Each row of a before or after table is a point. The points were changed in one or more steps. Then noise was added and the rows were shuffled. The steps act on columns, c1 being the first. Name the steps. A step turns or swaps two columns, mirrors them in a line or flattens them onto one, adds a multiple of one to another, or multiplies or shifts one. Angles are multiples of 10 degrees, from the lower column toward the higher: turns from -170 to 170, lines from 10 to 170 but not 90. Use the fewest steps. Two steps may share a column if one is a turn and the other turns, adds or multiplies; they go together, in the order done. Otherwise the lowest column goes first.

Before (14 x 3):
-0.036,0.018,0.119
0.073,0.063,0.020
0.065,0.006,-0.048
0.019,-0.038,-0.049
-0.007,-0.028,-0.029
0.018,-0.037,0.018
0.007,-0.027,-0.032
-0.013,-0.034,-0.029
-0.074,-0.014,0.030
0.075,-0.006,-0.047
0.061,0.014,0.026
0.060,0.051,0.026
-0.011,-0.012,0.017
0.019,-0.039,-0.004
After (14 x 3):
0.010,-0.008,-0.019
0.050,0.005,-0.115
0.009,-0.002,0.033
-0.051,0.012,-0.044
-0.050,0.015,-0.040
-0.008,-0.012,0.032
-0.074,0.036,-0.035
-0.079,-0.004,0.042
-0.083,0.004,0.037
0.006,-0.006,0.033
0.080,-0.004,-0.016
-0.032,-0.012,0.044
-0.023,-0.011,0.006
-0.008,-0.012,-0.011
Steps: turn c1 and c3 by -170 degrees; multiply c2 by 0.4

Before (13 x 8):
-0.003,-0.004,-0.032,0.027,0.007,0.038,-0.005,0.000
-0.002,0.055,-0.012,-0.027,-0.008,-0.011,0.034,0.003
0.023,-0.028,-0.016,0.022,-0.008,0.104,-0.011,-0.026
0.008,-0.028,-0.001,-0.012,-0.034,-0.038,-0.003,0.021
0.004,0.025,0.066,-0.027,0.068,-0.035,0.017,-0.048
-0.001,-0.016,-0.011,-0.008,-0.009,-0.034,-0.072,-0.017
0.029,-0.022,-0.032,-0.006,-0.010,-0.029,0.029,-0.034
-0.044,0.011,-0.024,-0.056,-0.008,-0.003,0.005,-0.010
-0.006,-0.019,-0.025,0.051,-0.025,0.037,0.033,-0.030
0.020,0.057,0.020,-0.021,-0.002,-0.032,0.027,-0.037
0.020,-0.031,0.018,0.011,0.035,-0.021,-0.036,-0.004
0.026,-0.013,-0.017,-0.005,0.020,-0.039,-0.006,0.010
0.031,-0.021,-0.025,0.032,-0.007,-0.005,0.016,0.008
After (13 x 8):
-0.007,-0.020,-0.003,0.046,0.005,0.031,-0.028,0.026
-0.006,0.009,0.025,-0.064,-0.013,-0.046,-0.026,0.018
-0.035,0.059,-0.103,-0.061,-0.033,0.022,0.003,-0.031
0.104,-0.029,0.051,0.044,-0.027,0.022,-0.009,-0.004
-0.039,-0.024,0.007,0.012,0.006,0.009,0.000,0.117
0.034,-0.019,-0.051,0.063,-0.041,-0.008,-0.038,0.042
-0.023,-0.030,0.066,0.036,0.005,0.020,0.031,-0.108
-0.012,0.055,-0.069,-0.069,0.003,-0.001,-0.028,0.029
-0.037,0.025,-0.142,-0.047,-0.024,0.007,0.049,-0.238
0.040,-0.006,0.062,0.029,0.002,-0.001,-0.025,-0.024
-0.033,-0.023,-0.028,0.008,-0.036,0.026,-0.042,-0.008
-0.040,-0.017,0.037,0.005,0.018,0.027,-0.011,-0.046
-0.031,-0.016,0.210,0.003,-0.019,0.000,0.025,0.008
Steps: swap c1 and c6; add -0.7 times c2 to c4; turn c3 and c7 by 120 degrees; multiply c3 by 3; turn c5 and c8 by -70 degrees; multiply c8 by 3

Before (10 x 12):
0.024,-0.014,0.023,-0.012,-0.005,-0.015,0.020,0.026,-0.012,0.016,0.019,0.043
-0.048,-0.032,0.046,0.018,0.050,-0.053,0.074,0.015,0.042,-0.028,0.000,-0.020
0.086,0.061,-0.011,0.008,0.048,-0.017,-0.012,-0.033,-0.061,0.019,0.066,0.035
0.110,0.017,-0.036,0.000,0.034,-0.025,-0.051,-0.028,-0.034,-0.022,0.042,0.026
0.018,0.076,0.013,-0.041,-0.002,-0.026,-0.037,0.025,-0.087,-0.043,-0.035,-0.029
-0.009,0.005,0.017,-0.027,0.016,-0.010,0.038,-0.042,0.020,-0.014,-0.005,0.005
-0.018,-0.050,0.051,0.032,0.033,-0.005,0.021,-0.022,0.000,0.019,-0.012,0.007
0.036,-0.009,0.080,0.016,-0.032,-0.034,0.007,-0.024,0.001,0.010,0.025,0.003
0.015,0.036,-0.028,-0.034,-0.035,-0.042,-0.023,0.001,-0.105,-0.013,0.015,-0.037
0.021,0.003,0.007,0.029,0.025,-0.021,0.064,-0.001,0.026,0.006,-0.036,-0.025
After (10 x 12):
-0.049,0.020,0.048,-0.038,0.052,-0.054,0.076,0.014,-0.061,-0.051,0.034,-0.026
-0.021,0.026,0.051,-0.053,0.032,-0.004,0.021,-0.028,0.032,0.050,0.005,0.010
0.036,-0.007,0.082,-0.019,-0.032,-0.033,0.008,-0.023,-0.067,0.043,-0.012,0.004
0.025,0.033,0.019,0.003,-0.005,-0.019,0.018,0.028,-0.034,-0.023,-0.016,0.042
0.014,-0.005,-0.027,0.050,-0.036,-0.046,-0.023,0.001,0.118,-0.011,-0.099,-0.034
0.108,-0.019,-0.039,0.008,0.030,-0.027,-0.049,-0.026,-0.062,0.017,-0.051,0.020
0.017,-0.046,0.014,0.082,-0.006,-0.029,-0.039,0.026,0.225,-0.081,-0.057,-0.028
0.087,-0.088,-0.010,0.033,0.049,-0.016,-0.017,-0.033,-0.080,0.064,-0.085,0.036
-0.009,0.024,0.013,0.027,0.020,-0.011,0.040,-0.038,-0.015,0.048,0.019,0.004
0.023,-0.032,0.009,-0.017,0.026,-0.025,0.066,-0.006,0.057,0.012,0.040,-0.023
Steps: turn c2 and c4 by 140 degrees; multiply c2 by 1.6; add -1.5 times c8 to c10; turn c9 and c11 by 120 degrees; multiply c9 by 3
